Each row is a point. Examples show where two turns around zero, p and q, send a point. Where does a point land after both, in the order given? Backwards means that the second turn is done in reverse. Each puzzle has new turns, and all numbers are rounded.
In the rows, 128 means zero.

Turn p:
[ 70 122] => [118  70]
[ 83 152] => [93 91]
[179 115] => [154 174]
[142 121] => [138 140]
[166 130] => [136 165]
Turn q:
[164 154] => [145  87]
[157 122] => [116 101]
[ 57 129] => [145 197]
[134 107] => [106 127]
Where do these land?
q, then p: [ 83 135] => [ 92 155]
p, then q backwards: [160 164] => [94 93]
p, then q backwards: [141  86] => [117 171]

Turn p:
[151 161 109] => [139 135  86]
[ 82 110 140] => [ 93 136 164]
[ 82 119 142] => [ 94 144 160]
[204 177 157] => [209 158  88]
[137  91 115] => [130  90 140]
[112 109 106] => [103 106 131]
Turn q:
[ 88 112  84] => [ 86  87 148]
[144 121 171] => [161 158 139]
[124 197 175] => [112 205  99]
[153 107 103] => [147  93 118]
[132 104 107] => [134  97 135]
Where do these land?
p, then q: [118 153  95] => [ 93 103 128]
p, then q: [157 163  90] => [112  76 105]
q, then p: [106 106 126] => [134 138 157]
p, then q backwards: [155 161 205] => [155 118 211]
q, then p: [145 103 131] => [155 115 133]
q, then p backwards: [ 88  82 121] => [105  73 143]

Turn p:
[ 98 158 149  45] => [175 131  45 122]
[122 102 160 166] => [ 93 114 147  91]
[113  96 137 130] => [132 102 137 104]
[132  87 134 113] => [154 115 144  99]
[152 111 168 146] => [110 148 144  86]
[137 176  71 154] => [110 142 139 203]
[143 167  76 143] => [122 145 140 193]
Turn q:
[115 197 166 114] => [134 132 157  53]
[119  88  88 119] => [ 97 116 119 175]
[114  80 111 172] => [132 160 128 189]
[124 151 137 168] => [141 171 130 113]
[138  99 148 108] => [149  96 133 144]
[110 173 168  89] => [131 103 166  70]
[176 109  78 125] => [111 116  63 152]
Where do these land?
p, then q: [ 80 133 151 117] => [ 93 114 119 166]
p, then q: [202 133 114 112] => [156 142 114  59]
q, then p: [ 91 142 126 151] => [106 139  89 124]
p, then q: [164 170 168 126] => [ 84 142 133  78]
q, then p: [159  66  98 138] => [ 92 111 185 160]
p, then q: [ 72 124 110 123] => [127 130 117 186]

Turn p:
[188 167 157 106 157 112] => [ 56 128  93  98 143 126]
[174 144 189 116 146 162] => [ 95 126 109  73 170  90]
[ 85 129  67  84 108 113] => [147  84 142 157  63 151]
[168 130 200 168 126 114] => [ 97 193 118 108 168  93]
[ 99 106 138 137 162 122] => [127 119 157 158 157 123]
[109  70  91 117 115 124] => [172 108 117 179 113 118]
[107 152  53 159 107 145] => [177 128 131 124 101 200]
[ 93 128 130 138 102 131] => [152 140 158 127 110 124]
Turn q:
[104 106 214 142 141 120] => [106 159 174  58 123 109]
[134  82  38 125 152 131] => [ 99  83  53 150 154 162]
[144 136  99 144 140  90] => [136 149  82 136 114 138]
[176 165 136  83  98 106] => [207 141 141 143 132 146]
[103 137 182 148 154 175] => [ 85 150 181 119 147  91]
[102 147 141 109 122 107] => [131 140 152 127 102 152]
[132 122  87 146  89 167] => [129  74 114 161 125  98]
Where do these land?
p, then q backwards: [162 104 138 155 177 149] => [171 104 111 114 168 157]
p, then q: [ 77 179  92 134  71 159] => [201  93 180 118 158 106]
p, then q: [124 152  73 123  75 121] => [173  75 139 152 129  97]
p, then q: [108 190 126 112 137 115] => [117  97 187 114 122 130]
p, then q: [127  99 166 145 166 123] => [ 94 179 116 118 125 136]
p, then q backwards: [123  70 136 105 162 126] => [151 136  96 138 115 185]
q, then p: [150 172  94  70  71 139] => [153 177  69 115 186 113]
p, then q backwards: [142  90 186 141 138 124] => [163 139 146 163 155 169]
q, then p: [139  96 141 166 155  96] => [114  88 133 132  82 153]

Turn p:
[118 216 117 102 146 111 120 147] => [ 73 107  58 137 104 151 134 116]
[163 108 112 107 124 107 141 121] => [147 112 151 131 124 148 163 114]
[ 77 131 103 163 121 135 136 129] => [ 94 152 150 137 116 130  85 146]
[153 102 148 104 115 111 133 164] => [140 123 133 104 171 147 161 121]
[163 127 130 149 134 127 105 127] => [135 125 128 111 113 102 156 142]
[133 114 126 113 103 162 112 116] => [156 165 123 146 132 120 136 123]
[148 117 149 156 118 116 160 122] => [127  99 158 138 151 109 137 145]
[ 58  92 119 131 139 123 130 137] => [120 151 155 105 135 150  65 117]
[111  86 125 149 147 185 137 110] => [177 150 146 134 121 119  85 164]
[158 188 150 106 133 104 107 106] => [111  94  79 139 112 103 160  95]
Turn q:
[112 141 138 117 135 100 147 171] => [149 113  97 100 143 125 128 161]
[101 120 142 142 176 156 104 159] => [135 109 170 134 122 109 138 183]
[ 94 109 142  91  69 132 119 119] => [144 108 141  79 126 113 135  72]
[185 153 121 110 140 126 117 112] => [103 169 131 133 146 171 111 129]
[181 133 102 132 133 125  92 139] => [112 154 137 132 100 180 111 142]
[138 119 130 154 129 164 146  83] => [124 143 145 180 133 113 139  98]
[ 78 111 111 116 134 151 136 126] => [136  78 148 133 134 102 117 119]
[ 98 123 137 151 167  88 154 108] => [105 124  93 144 134  73 122 153]
[114 168 132 139 116 102 131 147] => [120 114  93 110 135 140 158 143]
[178 102 126 129  80 138 135 115] => [154 167 126 135 107 152 122  79]
Where do these land?
q, then p backwards: [118 131 133 138 109 112 148 113] => [135 148 145 112 123 126 108 121]
q, then p: [151 145  90 141  64 128  98 121] => [157 164 137 197 127 116 109 130]
q, then p: [130 110 144 154 134 162 146 126] => [114  97 141 128 136 102 146 148]
q, then p: [ 98 102  95 124 122 131 123 113] => [138 146 160 117 132 104 126 100]
q, then p backwards: [138 157 132  31 150 118 116 176] => [ 92  71 157 135 168 123 150 204]
p, then q: [135  99 100 151 147 124 122 100] => [147 160 124  95 126 133 150 108]
q, then p: [ 97  86 190  95 149 114 108 160] => [121  95  98  96 164 158 173  77]
q, then p backwards: [152 137 134 135  84 144 141 112] => [133 122 118  80 105 121 114 121]
q, then p backwards: [142 141  94 157 139 117 143 144] => [130 163 113 115 141 155 152 131]
q, then p: [151 144 167 139 155 134 149 115] => [ 95  92 107 121 115 134 121 154]
p, then q: [ 96 155 130 143 155 123 112 128] => [111  97 136  98 105 133 122 113]

Turn p:
[121 131 116 118 160 163 110 144] => [142 137 168 135 105 143 120 147]
[117 106  96 164  94 162 127 116] => [105 161 113 106  89 102 150 149]
[171 107 167  52 129  99 155 129] => [176  61 114 149 151  96  90 102]
[138 113 152 163 149 148  81 152] => [123 150 148 184 128 132 151 162]
[ 86 133 139 168 147 105 162 104] => [ 63 123 112 123 127 163 119 109]
[ 95 118  91  74 150  63 136  85] => [119 130 124  85 167 127  38 106]
[215 205 101 148 122 148 131 140] => [213 158  96 125 112 176 183 107]
[104 122 204 130  83 137 128 124] => [ 89  94 144 152 142  84 172  97]
[106 118  87 135 118 126 123 158] => [122 137 133  93 131 130 130 172]
Turn q:
[138 127 109  67 115 114 177 170] => [112 126 168  76 142 157 128 184]
[137  90  84 118 165 172 147 117] => [ 77  94 109 109  78 147 126 127]
[118  70 115 108 139 152 104 163] => [123 121 118 149  74 159 119 172]
[144 165 214 112 125  99  78  54] => [141 152 102 172 202  72  54 103]
[124 168 141 111 102  68  86  51] => [164 176 122 111 163  80  59  84]
[144 143  95 115  96 163 130 128] => [137  98 147 108 125 168 114 106]
[105 136 164 148 140  82 134 170] => [150 159 132 143 148  97 172 166]
[134 157 118 169 159 139 132 172] => [145  87 132 133 122 108 185 131]
[150 107 124 168 116 126 143 132] => [110 134 157 149 113 128 152 107]
[ 87 116 116 164 122 167 150 122] => [119 134  95 130 114 165 169  99]
Where do these land?
q, then p: [107 122  95 188 152 177 104  69] => [104 185  82  77 103  87 103 100]
p, then q: [132 139  71 120 135 147  98  85] => [171 103 141 115 174 117  92 114]
q, then p: [ 87 119 111 127  31  75 143 144] => [189 111 158 151 107 157 178  54]
q, then p: [148  72 148 145 125 117 138 149] => [ 87 115 132 123 134 144 180 127]
q, then p: [127 131 148 109 162  93  80 146] => [151 134 102 134 178 142 142 167]
q, then p: [124 130 177 145 180 124 131 123] => [100 132 103 104 146 170 109 159]
q, then p backwards: [108  95 131  92 126 152 135 168] => [127 120 103 163 162 129 140 170]
q, then p backwards: [150 165 142  87  94 166  98 144] => [141 137 135  81 175  90 139 162]
p, then q: [142 110 154 131 169 131 175 102] => [141 146 122 152  85 155 118  84]
p, then q: [155 196 100 135 105  98 178 150] => [ 67  79 130  85 112 163  94 131]

Turn p:
[101 121 102 113 130 113  96 137 120] => [136 153 100 147 153 115 140 129 145]
[120 118 127 138 148 139 141 109 136] => [115 123 136 134 102 115 126 125 143]
[138 142  85 112 143 142 142 117 122] => [114  91 104 154 127 112 133 133 123]
[158 126 110 154 127 122 116 133 153] => [119 121 116 127 119 163 123 160 140]
[118 138 127 159 153 121 146 147 132] => [ 84 132 139 127 128 142 135 118 138]
[113 143 114 111 134 132 128 113 142] => [123 133 117 147 118 107 137 137 115]
[121 143 158 137 130 137 103 128  87] => [132 144 109  94 135 123 110  90 121]
[ 90  99 119 114  94 133 132 145 139] => [148 142 149 123 152 102 162 148 145]
[173 118 117  96 140 100 139 113 100] => [152  93 125 167 142 142  92 112 123]
[123 133 185 159  99 122 146 121 132] => [124 150 175  84 120 133 106 129 110]
[151 129 165 115 112 146 120 146 144] => [158 128 139 104 114 154 144 124 105]
Turn q:
[108 105 125 121 107 151 104 109 121] => [125 145 111 144 112 138 107 108 158]
[101 104 113 105 128  96 106 117 124] => [154 134 129 165 144 133 121 139 162]
[139 153 142 141 153 130 135 141 130] => [120 112 143 123 125 116 143 124  97]
[146 112 101 142 131 140 124 113 133] => [116 147 145 110 138 121 109 121 142]
[ 31 133 133 116 152 128 144 108  99] => [191 122 123 187 111 160  89 109  97]
[152 118 144 128 139 146 123 107 130] => [122 138 145 114 100 114 133 118 139]
[133 142 135 130 142 151 131 155 144] => [119 105 119 116 129 105 130 112 109]
[151 181 133 131 121 127 137 142 140] => [108 134 114 116 137 113 159 137  86]
[152 110 125 121 108 114 145 130 147] => [134 131 120  95 139 129 140 146 149]
[154 123 122 121 119 133 130 140 108] => [105 124 126 118 120 124 120 153 134]
[142 127 134 151 108  93 128 146 132] => [114 117 132 119 153 153 156 142 135]
Where do these land?
p, then q: [111 109 127 146 142 146 172 112 116] => [164 122 122 135 127 151 158 117 158]
p, then q backwards: [134 131 109 146 158 130 135 120 104] => [124 112 127 132 118 154 103 153 123]
q, then p: [136 101 123 104 145 128 145 156 147] => [156 131 134 162 131 156 131 133 146]
p, then q: [123 152  98 133 117 124 109 117 141] => [117 112 123 141 160 129 108 138 114]
q, then p: [121 116 133 140 102 107 116 171 107] => [120 124 133 122 114 117 167 128 172]
q, then p: [126 135 139 167 126 118 120  61 125] => [115 121 134  90 100 111 117 119  70]
q, then p: [108 142 128 145 131 138 117 173 146] => [125 122 126 147 120 104 110 117 172]
p, then q: [134 130 143  78 130 116 116 110 121] => [ 91 149 161 122 124 138 136 144 128]
p, then q backwards: [146 142 151 114 107 128 146 127 150] => [126 146 137 141 151 117 159 122 110]
p, then q backwards: [141 122 129 108 121 144 104 132 123] => [109 127 141 113 121 124 146 128 147]

Turn p:
[133 140 144 184  82 128 176 128 101 131 118] => [128 111 122 135  72 111 124 194 128 112 148]
[166  71 143  70 134 207  75  90 162 110 147] => [178 141  80 144 158 127 172  34 176  90 117]
[166 135 136  94 146 152  82 158 140  98 146] => [178 129 138 113 156 167 134  81 120 104 129]
[ 94 143 109 191 117  98 112 112 110 101 126] => [135 149 128 101  96  81  97 150  92 159 141]
[122  83 169 100 145 171 134 177 147 131 188] => [113  93 139 131 112 152 123  59 141  59  97]
[118 113  66 142 112 107 132 133  97 145 120] => [ 97 157 130 144  95 136 128 131 113 171 161]
[197 128 100  69 197 168 114  80 137 107 159] => [160 103 111 131 208 141 137  56 175 135 186]
[ 60 181 144 137 114  95 156 135  69 160  97] => [ 59 143 158  92 124 108 147 207  94 127 129]
[152 144 135 107 169 161  92 128 171 183 159] => [148  97 179 160 171 119 163  76 140 126 110]
[ 88 123 115 170 138 118 166 136 134 113  76] => [103 164 127 148 121 106  72 175 126 126 124]
[111 183  86 127  85  91 156 118 141 121 101] => [126 154 150 102 116 140 121 191 156 184 129]
[125 112 188 147 115 102 140 187 107 168  91] => [102 112 129 162 111 153 137 177  70  87  88]
[134 108 128 128 110  67 131  81 146  97 138] => [137 109  72 103 122 121 109 132 134 183 108]
Turn q:
[116 107 136 177 171 144 175 103 138 160 161] => [182  70 104 136 121 108 113 125 139  87  99]
[150 148  95 164 116 134 150 169 125  73  82] => [104 186  91 155  98  86 117 142  87 133 125]
[146 162 160 149  79 109 151 184 137 113 117] => [134 172 126 132 155  71 149 110  85 133 163]
[119  95 132 137 169 149 104 132 111 196 130] => [148  75 169 158 117 123 122 154 175 127 124]
[ 82 121 109 148 106 163 129 112 172 156 135] => [149  92 105 156 127 165 148 153 111  96 158]
[164 104 109 120  81  73 150 160 132  94 107] => [132 210  99  99 131 101 157 141 139 145 137]
[202 141 151  45 101 138  97  96 117  85  99] => [115 202 159 118 138 188 102  77 129 198 118]
[ 83 124 113  99 181 149 148 137 121 175 177] => [137  31 128 105  98 126 134 130 146 143 134]
[104 146 111 148 180 118 100 108 163 176 170] => [116  48 107 135 168 135 104 148 159 112 133]
[ 61 140 137 125 167 125 128  74 135 169 105] => [101  65 126 158 124 160 156  99 159  85 112]
[178 144 131  82  71 119  85  92  52  78 125] => [ 94 215 186  77 115 169  84  98 129 138 139]
[130 104 153 140 114 114 119 170 133  61 128] => [123 170 137 106 145 104 150 158  80 140  95]
Where do these land?
q, then p: [190 146 120 161 116 169  63 189 114 161 114] => [151  75 180 123 106 108 136 115  36 122  96]
q, then p: [113  97 165 102 110  92 147 155 150  61 164] => [ 71 126 126 128 184 180 146 161 146 120 163]
p, then q: [180 114  81 126 121  84  33  70 144 116  78] => [143 104 105 158 104  84  43  94 213 130 175]
q, then p: [ 96 105 134 149 117 140 151 128 129 167 147] => [146 104  92 133 105 159 104 118 139 119 137]
q, then p: [ 94 137 130 212 110 149 124  85 166 115 146] => [158 164 103 107 126 139  74 103  96 102 193]
q, then p: [108 144 116  68 175  90 122  56 109 124 160] => [113 188 100 141 163 107 148  87 193 120  85]
p, then q: [ 86 181 152  95 119 122 158 142 114 172 119] => [125 102 139 134 115 101 200 110  91 149 107]
q, then p: [134 149 176 150 130 124 135 116  90 137 112] => [148 113  89 101 149  96 120 151 115 134 115]
q, then p: [ 98 103 134 107 128 153 140 203 125 107  94] => [ 79 100 134 139  81 148 143 189 116 122 130]
p, then q: [160 122 107 183 147 115 149 170 129 119 132] => [143 142 184 122 149 128  97 169 116 109 137]
q, then p: [140  87  94  70 177 145 164 114 188 133 107] => [126 156 151 224 102 130 147 136 174 151 142]
p, then q backwards: [139 152 127 113  87 152 151 108  78 124 163] => [ 82 116  93 101  98 104 145 140 109 159 146]

Turn p:
[116 126 225 107 125 117 131 134 116 122 118 119] => [107 131 114 100 200 136 137 134  88 153 118  90]
[135 140 107 134 149 131 140 133 118 111 122 118] => [110 112 133 140 101 137 131 129 117 121 132 133]
[147 137 115 108 142 116 123 132 155 137 115 111] => [109 134 146 119 120 117 125 142 139  95 134 116]
[116 130 116 210 113 120 148 133 124 119 115 146] => [141  93 111 100  97 121 148 128 129 164 109 181]
[135 104 113 118 141 129 126 112 120 123 131 119] => [135 130 129 137 117 145 104 140 128 123 143 123]
[128 143 123 121 127 124 145  95 115 138 118 120] => [135 123 102 143 123 122 131 150 115 109 124 123]
[132 127 139 112 125 117 125 120 133 128 184 125] => [152 171 142 130 123 138 133 122 114 134 119 103]
[141 141 119 121 137 125 135 134 116 128 120 128] => [110 121 121 137 115 129 130 127 130 120 124 119]
[109 134 153 104 122 121 146 140 125 119 113 132] => [105 134 109 121 152 119 131 114 106 127 137 123]
[144 120 112 116 118 121 127 124 162 128 109 181] => [145 117 116  99 118 102 116  95 158 106 144 117]
[152 122 107 123 116 131 139 133 121 142 119 128] => [120 130 113 131 116 136 116 126 150 109 115 134]
[124 139 122 192 132 184 131 139 139 121 134 113] => [143  88 169 137 126 141 143 121 121 136  97 181]
[114 130 136 121 131 125  71 133 116 132 161 131] => [143 149 155 151 142 128 142 131 148 165 142 104]
[110 111 120 110 138 126 131 131 124 151 120 129] => [120 139 122 140 135 110  98 133 130 130 135 131]
[116 115 113 125 104 134 101 126 134 119 140 121] => [146 147 137 135 137 139 135 126 147 131 150 144]
Turn q:
[120 121 139 119 128  88 144 148 112 132 141 130] => [123 138 155 130 120 128 102 136 140 133 140 160]
[142 132 116 122 144 135 111 140 122 126 134 100] => [118 134 119 135 120 132 153 144 124 155 125 131]
[146 127  71 137 136 137 121 135 121 124 108 110] => [120 129 143 129 120 144 182 133 144 140 132 102]
[108 133 123 145 157 143 126 150 145 131 107 149] => [125  87 124 128 135 105 145 106 147 130 128 134]
[ 99 126 160 128 117  91 137 113 130 144 126 116] => [140 115 153 122 134 133  77 140 119 134 118 136]
[144 102 135 142 116 118  95 147 114 105 131 116] => [132 145 103 129 128 162 124 131 159 152 133 136]
[122 114 106 137  98 121 141 151 152 141 150 131] => [138 135 142 114 122 137 140 139 151  96 102 151]
[118 101 132 106 116 132 119 100 122 141 139 130] => [135 145 127 157 147 130 109 143 124 115 115 115]
[160 119 101 150 127 141 106 119 135  92 134 134] => [146 156 106 119 133 146 165 104 140 136 132 112]
[114 156 173 142 117 120  98 114 109 132 151 166] => [154 134  95 105 142  92  81 139 132 128 154 129]
[140 138 115 142 156 156 162 108 126 132 176 135] => [122 152 132 114 165 104 164 124  91 111 135 147]
[113 137 111  93 120 115 109 132 160 134 107 126] => [143 116 139 148  91 114 125 129 138 132  96 111]
[143 150 140 120 127 129 131 131 126 119 103 136] => [123 117 119 125 102 126 122 114 118 129 147 117]
[139 131 157 113 140 147 161 112 126 149  87 116] => [105  90 132 147 123 141 117 122  82 116 142 117]
[113 133 141 126 120 147 159 120 119 118 125 123] => [ 97 127 131 115 137 127 114 117 111 113 123 122]
Where do these land?
p, then q: [118 101 134 138 111 126 103 134 123 150  94 109] => [142 107 124 149 123  97 147 119 146 131 116 159]
p, then q: [134 148 117 150 140 127 122 128 139 121 116 135] => [128 134 137 136 128 148 108 120 133 110 121 140]
q, then p: [125 118 141 111 142 142 146 103 130 106 118 144] => [149 114 123 143 119 134 139 162 115 142 138 125]
q, then p: [116 130 119 119 154 124 143 139 122 143 121 150] => [142 137 125  98 124 125 125 132 112 153 128 122]
p, then q: [115 106 124 176 120 125 121 174 101 126 103 137] => [155  98 138 163 144 101 123 140 144  83 113 126]
p, then q: [114 151 115 139 111 128 137  97 113 117 153 101] => [106 131 128  96 122 136 146 122 133 101 164 134]
q, then p backwards: [140 114 113 106 153 115 122 132 135 114 131 142] => [109 143 106 125 121 139 115 138 120 129 153 138]
q, then p: [136  95 188 113 129  87  98 146 133 151 109 143] => [172 112 160 116 120 140 123 114 195 152 118 133]
p, then q: [133 127 126 130 135 131 156 119 150 123 147 117] => [113 142 113 126 114 131 111 123 129 131 149 111]
q, then p: [117 138 120 132 108 145 105 118 148 129 154 127] => [ 92 120 121 124 112 127 132 132 140 102 141 126]
q, then p backwards: [161 128 142 119 130 144 138  81 121 135 159 127] => [ 98 129 149  95 121 125 154  99 130 117 149 106]
q, then p: [118 160 111 124 134 142 114 174 131 120 130 107] => [117 159  98 113 136  94 116 118 133 115 134 154]
p, then q: [138 147 113 106  97 127 160 119 117 128 129 127] => [118 144 144 102 124 126 149 104 136 127 129  97]
